Each point is reached from the start by the listed moves, each made 0, 1 or 2 times, or once backwards (-1), plus a little noise. Say if it took an odd or an even number of moves. Then give how often each move was made.

Moves:
(1): [ 9.8  3.2  0.1 -6.3 -4.0]
(2): [-1.5 15.3 -4.4  0.5  6.7]
Start: [  8.1   4.4   1.7 -10.2  -4.1]
Points:
[-4.2 31.4 -6.5 -3.0 13.4] => odd (-1, 2)
[ 24.7  40.9  -7.0 -22.6   1.7] => even (2, 2)
[ 7.2 19.9 -2.4 -9.5  2.6] => odd (0, 1)
[ 26.8  26.5  -2.5 -22.6  -5.5] => odd (2, 1)

Moves:
(1): [16.2 -2.4  2.3  0.7  4.4 -0.5  2.8]
(2): [ 0.9 15.6 -3.0 -3.6 -0.2  5.6 -2.2]
(3): [-1.7  5.1 13.6  2.1  2.0  1.9  3.4]
(4): [-2.0  0.6 -5.2 18.3  3.1 -2.8  2.8]
(5): [-0.5 -0.8 -1.5 -0.1 12.5  4.3 -3.6]
(6): [ 0.7 -6.2 -0.4  4.7 -5.8 19.4 -1.4]
Start: [-8.0  5.1 -7.3  7.4 -9.9  4.1  0.8]
Points:
[ -8.3  15.9  12.2 -13.7  -5.3 -10.6   3.3] => odd (0, 0, 1, -1, 0, -1)
[ 1.9  0.9 -5.0 51.1 22.4 28.0  4.3] => odd (1, 0, 1, 2, 2, 1)
[-30.4   6.2  -9.9  49.5  13.0  29.0  -1.5] => odd (-1, 0, 1, 2, 2, 1)
[25.1 12.6  9.7 -6.8 17.0 41.4 -3.9] => even (2, 1, 1, -1, 2, 1)
[-25.9  -4.8  25.6   1.0 -18.7  24.5   2.7] => even (-1, -1, 2, -1, 0, 1)
[ 26.0 -26.8 -13.5  15.1  -8.5  15.2   4.2] => odd (2, -1, -1, 0, 0, 1)

Moves:
(1): [18.0 -2.3 -1.9  4.8  4.4  6.3 -4.2  4.5  1.1 -0.8 -0.9  0.4  3.6  4.0]
(2): [ 0.4 18.5  5.0  0.2 -1.5 -0.8 -7.3 -1.9 -2.1 -0.7 -2.3  0.6 -3.5 -4.4]
(3): [ 6.8 -1.3 21.1  4.6 -1.2  0.5  7.2  9.0 -3.6  4.0  5.5  9.9  5.1  1.1]
(4): [-1.3 -4.2 -2.5 21.6 -1.4  5.2 -2.6  5.3  3.2 -2.0  0.7 -1.8  6.6 -0.4]
(5): [-2.4  3.2 -2.2  1.9 16.3  1.8  7.0 -2.0  1.2  5.1  9.6 -5.4 -1.5  1.8]
(6): [-2.0 -5.5  0.7  3.4 -2.0 16.2 -3.4 -2.5  4.0 -4.7 -0.4  2.9 -7.5  7.0]
(7): [ 0.5  6.2 -5.2  0.9 -5.7  3.9 18.0  4.4  9.1  1.6  0.5 -0.2 -3.7 -1.6]
(8): [-9.0  5.0 -8.8 -2.4  3.6  7.2 -3.5 13.4 -3.7 -3.3  4.9  1.5  2.0 -2.3]
(9): [-1.5  0.9  6.5 -7.6  0.1 -7.8 -2.2  1.2 13.4  0.4  6.5  0.6 -0.4  7.7]
(10): [-5.7  5.3 -3.5 -3.3 -0.3  3.9 -1.3 -0.9  0.5 13.4 -4.3  3.1  0.8  4.8]
(11): [  1.9   0.8   0.8  -0.7 -18.3  -3.1  -0.3  -3.4  -7.5   3.8  12.3  -2.7
  -0.8  12.5]
Start: [  7.5  -1.9  14.4   9.4  -6.9   2.6   1.4   0.6   0.5  -9.4  12.9  11.1
 -15.9   0.4]
Points:
[  9.1  15.9  43.7  -4.6 -76.7   4.0  52.2  10.1 -23.1  21.1  28.4  34.8
 -21.9  16.9] => odd (-1, 0, 2, -1, -1, 0, 2, 0, -1, 1, 2)
[ 31.5 -15.0 -10.6  42.8 -68.4  26.7   1.6 -16.7  -3.2 -13.1  10.0   0.5
 -23.5  27.9] => even (1, 0, -1, 1, -1, 1, 1, -1, -1, 0, 2)
[-14.1  23.5 -26.9   1.6 -70.2  -6.3  28.7   5.9 -16.7  -6.0  22.6  -1.8
 -20.6  -2.5] => even (-1, 0, -1, 0, -1, -1, 2, 1, -1, 0, 2)
[-26.9   9.3  -6.5 -25.5 -30.5   7.1  26.7   3.3  -4.1  24.0  25.1  15.9
 -23.9  20.7] => even (-1, -1, 0, -1, 0, 0, 1, 1, 0, 2, 1)

Moves:
(1): [ 8.4  4.4 -4.8 -4.4 -4.0  8.6  2.5  0.2  0.6  5.4 -4.3 -3.9 -3.7  1.9
  3.5 -2.1 -4.3  2.8  2.1 -2.2]
(2): [  0.9   9.7   2.9   3.3  -1.9  -0.9   5.4   8.5  -4.5  -6.6   4.1   1.2
   1.9 -10.0   5.2   4.7  -7.7   3.6  -1.6  -0.8]
(3): [  7.5  -3.8   8.9  -4.6  -1.1 -10.5  -4.0  -0.9   0.6  -0.6   1.0   1.2
   2.7   3.4  -0.5  -5.5  -5.1   1.1   1.2   5.1]
(4): [ 5.6 -5.7  6.7  7.7  1.5  1.0  3.1 -1.3  2.2 -1.6  4.9 -8.0 -1.4 -0.5
 -4.8 -0.5  1.1 -3.2 -5.7  8.3]
(5): [ 3.4 -0.9 -6.0 -1.9 13.9  1.7  7.9 -9.5 -0.6 -2.9  4.5  4.9  3.2  3.2
  4.7  0.6  0.7 -4.3  4.1  1.1]
(6): [ -0.2  -3.9   3.9  -3.9   1.2   9.7  -1.6  -4.1 -10.2  -3.7  -0.4   3.7
  -0.2  -6.0 -14.1  -2.9   0.5  -2.2  -2.4   2.3]
(7): [-1.2 -6.0 -1.3  1.6 -1.7  0.6  6.1  5.3 -2.1  4.0  3.1  2.1 -2.0 -3.1
 -1.5 -3.4 -0.1  6.0  0.9 -1.2]
(8): [ 1.1 -2.4 -3.5 -1.3  2.8  8.4 -8.8  8.6 -0.7  0.8  4.3  0.2  2.6 -1.2
 -1.2  1.1 -4.5  0.8  0.7 -3.1]
(9): [  1.6   9.2   2.0 -10.7   5.2  -1.5   3.3  -2.9  15.3   6.3   4.5  -0.6
  -0.6  -4.7  -1.6   4.4  -4.4  -1.2  -1.0   1.1]
(10): [-6.0  2.0 -0.9  3.6  5.2  4.3 -3.9 -9.1 -3.7 12.3  8.3 -4.1  1.7 -5.3
  0.3 -4.8 -5.4 -1.8  7.8  1.2]
(11): [ -3.6   0.4   0.5 -10.5  -3.3   1.3  -2.9   0.1  -3.4   2.3  11.3   2.6
  -8.2  -1.2   4.4   0.7   1.6  -6.0   0.4   6.0]
(12): [-0.1 -2.3  1.8  1.3 -6.4  0.0 -2.5 -3.0  3.0  6.5  0.1  4.7 -1.4  2.7
  7.5 -1.3 -4.9 -7.8 -8.0 -5.7]
(13): [ 3.7 -1.6 -0.5  3.8 -0.3 -4.8 -4.0 -3.4 -2.6 -1.6  8.0  1.6  5.4 -3.3
 -1.3  7.7  4.4  4.8 -4.3 -8.0]
(14): [-1.2  6.5 -5.8  3.0 -2.0  1.5 -2.1  2.1  2.8 -7.6  6.8  0.3  3.7 13.2
 -8.1 -4.8  1.5  5.5  7.0 -1.2]
(15): [ 0.5 -3.7  8.7  3.8  0.3 14.5  1.0 -6.1 -0.3 -5.2 -2.7 -4.9 11.7  1.2
 12.4  3.0 -9.3  4.9 -4.3  2.5]
(16): [ 4.8 -1.5 14.3  4.3  9.9 -4.1  2.8  4.6  0.6 12.0 -3.9 -2.9 -9.6  1.5
 -3.8  8.5  4.2 -0.2  5.0 -1.2]
(17): [ 3.9  1.5  2.7  0.5  4.7  6.5 -3.6  1.8 -0.4  2.6 -4.0  1.1  0.0 -6.8
 -0.5 -6.7  9.1  2.4  2.1  4.7]
(18): [-2.6 -3.5  1.4 -0.2  7.5 -1.3 -5.0 -4.0 -1.1 -4.5  4.3  1.5 -7.2 -0.5
  4.2 -2.3 -1.2  5.5 -3.7 -1.1]
(19): [  0.1  -6.4  -1.2   7.2  -0.4   0.2  -0.4   4.4   9.3  -2.5   4.6   6.4
  -2.9 -10.9   6.2   7.1  -4.5  10.4  14.8  -0.8]
(20): [ 9.5  4.8 -6.6 -3.9  3.7  0.6 -4.1 -1.3 -2.5  1.9  1.5 12.4 -3.0  3.0
 -3.8  8.9 -2.7  8.4 -6.3 14.4]
Start: [  3.8  -2.2  -4.4 -13.2  -7.3   2.4  -1.3   2.3   4.4  -0.2   2.4   0.5
  -6.5   3.1  -6.0  -2.6  -6.3 -14.8   6.1  -1.3]
Points:
[ 20.6 -22.6  31.6 -13.5 -53.2  31.8 -20.7  19.5 -13.9 -19.2  27.5  -1.4
   6.0 -31.3  55.9  -0.4 -66.4  -4.2 -13.5  21.5] => odd (1, 2, 2, 1, -1, 0, 0, 1, -1, 0, 2, 1, 0, -1, 2, -1, 0, 0, 1, 0)
[ 39.0 -38.6  26.5  -8.0 -14.4  -0.3 -32.0  31.0  -5.6  44.8  16.2  27.3
 -39.3 -29.5   1.4  -8.2   5.0   2.0  48.8 -39.7] => even (2, 0, 2, -1, 0, 1, 1, 1, -1, 0, 1, 2, 2, 0, -1, 2, 2, 0, 2, -1)
[ 64.3  50.8 -27.8 -16.8  31.2  30.8 -12.5  15.4   8.6  10.7  23.9  47.7
   4.3   4.6 -35.6  18.8 -14.2  -2.8   8.6   3.5] => odd (1, 2, 0, 0, 2, 1, -1, 2, 1, 0, -1, 2, 1, 2, -1, 1, 2, -1, 0, 2)
[ 29.6 -26.8  66.1 -11.9  44.3  17.9   5.0 -16.8  21.3 -10.8  47.3 -10.0
   6.4  23.2 -43.8   6.8 -40.0  -3.0   5.1  25.1] => even (-1, 0, 2, 2, 1, 2, 1, 1, 2, 0, 0, 0, 0, 2, 2, 2, -1, 1, 0, 0)
[  2.8  20.5  15.9 -34.4 -34.6  -6.1 -10.9 -16.9   0.1  31.8  49.8  11.7
 -21.1 -39.9  26.1  -2.1 -52.1 -35.6 -24.4  33.0] => even (0, 2, 1, 1, -1, 0, 0, -1, 1, 2, 2, 2, 0, -1, 0, -1, 0, 0, 0, 1)
[ 10.7  17.6  21.8  26.3  32.4  37.9 -11.1 -13.2  11.7  31.6 -16.5 -29.2
 -11.5  22.7 -43.0 -11.4  17.8   8.1  40.2  37.5] => odd (0, -1, -1, 1, -1, 0, -1, -1, 0, 2, -1, -1, -1, 2, 1, 2, 2, 0, 0, 1)
[ 36.7  42.7  19.2 -44.8  44.6   9.0  19.2 -20.0  -8.1  12.3  19.2  12.0
  -4.4 -19.6 -24.3  39.2 -12.2 -24.0  -1.2 -20.7] => even (1, 2, 0, -1, 2, 2, -1, 0, 2, 0, 0, 0, 2, 0, 0, 2, 0, 0, -1, 0)

Moves:
(1): [13.9  5.4  2.8 -1.0 -4.3 -2.0  2.5 -3.2  0.0  0.4  5.5 -3.1 -0.9  0.7
  1.4  6.2 -1.9  2.9  2.2 -5.2 -2.1 -0.1 -1.3 -1.8  6.0  7.5 -0.3]
(2): [ -9.7  12.0   0.2   3.7  13.8   2.0  -1.7   1.1  -7.9  -0.5   2.3   5.9
  -2.9   0.4   3.9  -3.5  -6.1   2.1   8.5 -11.9   2.8  10.1  -1.2 -10.7
  -1.1  -0.8  -2.0]
(3): [ -2.5  -1.5  16.0  -6.3  -0.6  12.4  -3.0  -5.8   0.5   2.8  -0.3  -4.9
 -14.6 -11.5   8.4   2.8  -3.0  -1.8  -3.1   4.1   1.6  -5.2  -8.1   1.7
  -6.7   0.5  -5.2]
(4): [ -2.4  -1.5   9.8  17.6 -10.1  -1.3   4.9  -4.4  -4.3   5.4  -6.3   2.7
   2.3  -0.2   1.0   2.9  -1.5  -9.1  -4.4   5.9  -3.9   5.7  -3.6   4.0
   0.2   3.9  -2.5]
(5): [ -3.7   4.2   5.1  -1.5  10.4   1.5   7.3   3.9   7.9  -3.6  -6.0  -4.6
   5.5  -7.3  -7.1   6.3  -1.5  -1.3 -10.5   0.1  15.2   1.5  -1.6  -0.7
  -2.4   9.0  -2.8]
(6): [ 5.0  2.4 -5.5 -2.7 -6.4 11.6 -1.3 -0.2  2.2  1.2 -1.8  0.5  9.4  2.8
  3.1  3.4  0.1  0.8  1.6 -0.2  1.6  2.8 -3.0 -1.4 -3.5 -5.6 -5.3]
(7): [ -1.5   7.1  -1.0  -0.4  -5.5  -5.7   7.1  -4.1  -3.6   4.0   2.4   6.0
   6.2 -17.9   2.8  -4.7  -3.8  -1.9  -2.2   6.8  -1.5  -6.3  -0.6   4.8
   2.0   4.6  -4.3]
(8): [ 4.7 -2.0  4.6  4.3  2.4  4.1  8.7  8.1  3.4  4.2  5.0  1.2 -0.2 -3.5
  1.1 -1.0  2.9 -1.2  0.3 -0.5 -5.3  7.4 -1.2  2.5 -1.1 -1.5  0.6]
(9): [ -1.5   1.3   0.8   2.5  -4.5  -3.5  -4.9  -2.1  11.6   7.6  -3.2   6.8
  -4.8   2.8   7.6 -12.6  -4.7  -3.9   2.8   1.9   1.9   4.7  -7.1   5.8
   8.8   1.6  -2.8]
(10): [ 1.6  5.6 -8.7 -9.2 11.0  0.7 -0.5 -4.8  4.2 20.4  2.4 -2.3 -4.4  1.1
 -7.2  3.7  0.6 -2.4 -7.2  1.9 -0.6 -9.7 -9.0  2.5  8.3  2.2 -4.1]
(11): [-2.6  2.8  2.9  4.2  1.9  0.4 -3.9  1.6  3.4 -1.9 13.8  2.0  1.4  2.1
 -5.8  2.8 -4.1  3.0 -2.3  0.9 -2.9 -9.9 -1.7  0.8 -3.3  3.8  2.4]
(12): [  6.5  -8.8  -3.8   8.4  -0.6  -7.5  -2.7  -1.6  -2.2   1.8  -2.0  13.1
  -2.1 -10.0  11.8   4.2   5.7  -3.1   0.6  -0.7   9.8  -2.9 -11.7   1.9
  -0.3  -5.9  -4.5]
(13): [ 2.0 -7.0  3.6 -2.5  3.0 -4.5 -3.4  1.5 -1.8  2.7 -2.2  0.1  5.5  2.6
  3.0 -0.2 -2.3  1.7  3.1  4.6  2.0 -3.4  4.1  0.2  0.5  0.3 -3.9]
(14): [-3.5 -2.9  1.5 -4.9  1.7 -6.1 10.3 -6.0 -0.6  3.1  1.0  3.7  3.3 10.4
  3.0 -2.4  4.1 -8.0 -1.7 -7.9 -1.1  0.6 -2.2 -7.7 -7.3  1.5  2.7]
(15): [  3.5  -4.2  -8.0  15.5   7.7   3.4 -10.4  -6.0   4.5   8.8  -3.6 -16.4
   1.2  -4.7  11.1  -8.8  -1.7   1.5  -0.8   0.9  -4.4  -0.6  -3.9  -6.4
  -0.5  -5.2   5.7]
(16): [ 0.1  3.6  2.5  0.7 -1.4  0.6 -2.3 -0.9  9.7  1.8 -2.3  2.8 -4.5 -4.5
  0.8  5.0  5.5  2.6  3.7  8.0 -0.1  0.8  3.9 -6.1 -1.1  1.9  5.1]
(17): [ 1.3  4.1  7.4  1.7 -0.9  7.2  0.1 -9.3  4.5 -3.4 10.0 -0.3  3.4 -4.3
 -5.3 -2.0 13.1 10.5  5.6  2.1 -1.0 -7.8 -1.0  4.3  3.2 -9.7  0.6]
(18): [ -4.2   3.6  -5.9   1.9  -2.0   0.9   1.4  -0.8   1.0  -2.3  -2.5  -3.1
   0.6   3.1  -2.6  11.4   3.9  24.9   6.3  -4.0  -3.8 -11.6  -8.9   3.5
   1.0   4.4   0.3]
(19): [ -2.0 -19.4  -9.8   5.9   3.3   4.3   0.3 -12.1   3.0   1.2   9.6   0.1
  -8.6   1.2  -9.2   7.3  -1.0  -0.3  11.4  -1.5  -1.7  -1.7   9.4   2.0
   1.8  10.8   2.3]
(20): [  1.7  -3.4  -0.4  -7.8   9.1   5.8  -1.0  -2.3 -11.2  -2.1   0.0   4.9
  -5.8   4.8   3.6  -6.1  -2.6   2.8  -5.7  14.9  -1.1  11.7  -6.4  -7.7
  -3.1   5.8   5.5]
(21): [  1.6   4.4   1.9   7.5  -5.2   2.9   9.4   3.4  -1.9   3.4   1.7  -0.9
 -14.1   1.8  -3.4  -3.1  -1.7   3.6   1.1   0.3   5.8  -0.5   2.6   1.4
 -11.3  -2.8   6.1]
(22): [ -6.1  -2.4  -1.2  -1.9  -6.0  -6.8   2.2   4.1   3.0   6.0  11.1  -3.7
   1.0   5.3  -2.8  -2.0  -2.3   9.7  -8.7  -0.4   4.0   6.2   4.5 -10.5
  -1.4   0.4  -8.9]
(23): [-2.3  5.1  0.4 -0.8  7.3  1.7  6.6  0.2  7.4  1.0 -0.1  0.7 -1.3  6.8
  9.8  0.7  0.6  7.7 -5.8 -4.6 -4.3  0.4  9.2  5.9  4.7 -2.2 -6.0]
(24): [-4.4  1.6 -0.2  0.4 -3.8 -3.3  2.4 -0.5  1.7  1.0  6.5 -2.4  2.2  1.0
  3.4  3.8 -2.7 -0.8  0.4 -1.6 -0.3  6.7 -3.1 10.3 -1.7 -1.4  7.0]
Start: [ 12.4   7.9  13.2  -3.8  -8.9  -9.2   7.6  -4.4  -9.7  -3.8   9.8 -11.6
  -4.8 -11.0  -5.3  -8.0   0.4   0.0   0.8 -10.7  10.7   4.2  -6.0   5.4
  -8.3  -0.4   6.1]
Points:
[ 26.7 -40.7  60.5  22.6  11.9 -24.9  25.8 -68.3 -58.6  19.5  29.4  -3.4
 -26.8 -46.2  40.6   7.9 -23.7 -52.7 -37.6  12.9  28.7   6.0 -53.8  -4.1
 -39.3  46.1   4.9] => even (2, 0, 2, 2, 1, -1, 1, -1, -1, 0, 1, 2, 1, 2, 1, -1, 0, -1, 1, 2, 0, 0, 0, 1)
[-47.6  71.9  58.0  10.6 -30.8 -41.4  49.7  25.5  12.6  48.8  16.9  -4.6
  -1.0  -0.1  -1.9 -26.4 -44.3  -3.3 -48.3   0.4  45.1  32.8  28.4  42.7
  -9.8  -4.8 -36.9] => odd (-1, 1, 0, 2, 1, 0, 1, -1, 1, 1, 0, -1, 2, -1, -1, 0, 0, -1, -1, -1, 2, 2, 2, 2)
[ 28.7  -3.4  14.7 -14.1  -4.3 -25.4  31.9 -15.6  50.8  57.9  67.3   6.2
 -75.1  30.7  17.5 -36.0  -4.6   8.0  -6.3  14.3  -1.8  15.8  24.9  14.6
  -2.2  15.5  26.9] => odd (1, -1, 0, -1, -1, -1, 0, 1, 2, 1, 1, 0, 1, 1, 0, 2, 0, -1, 1, 1, 2, 1, 2, 1)
[ 28.3  -4.5  47.3 -11.5   5.5  -9.9  34.1  -4.8 -10.9  47.3  50.1 -39.0
 -34.1 -49.9 -33.8  26.5   0.7  19.8 -60.4  52.2  51.4  13.0 -55.7  17.1
 -19.4  30.1   3.8] => odd (1, -1, 1, 1, 2, -1, 0, 1, -1, 2, 0, 1, 1, -1, 0, 0, 1, 0, 0, 2, 1, 2, -1, 2)
[ 33.1  20.9  53.9 -21.2 -19.1  21.3  48.2 -25.1  16.9  34.9   5.4 -17.4
   2.1 -81.3   1.4  43.4  22.9   2.1 -28.4  30.1  -4.9 -34.1 -38.6   2.2
 -16.8  36.8 -20.8] => odd (1, -1, 2, 1, 1, 1, 2, 2, -1, 1, 0, 0, 0, 1, 0, 2, 0, 1, 0, 0, -1, 0, 0, -1)
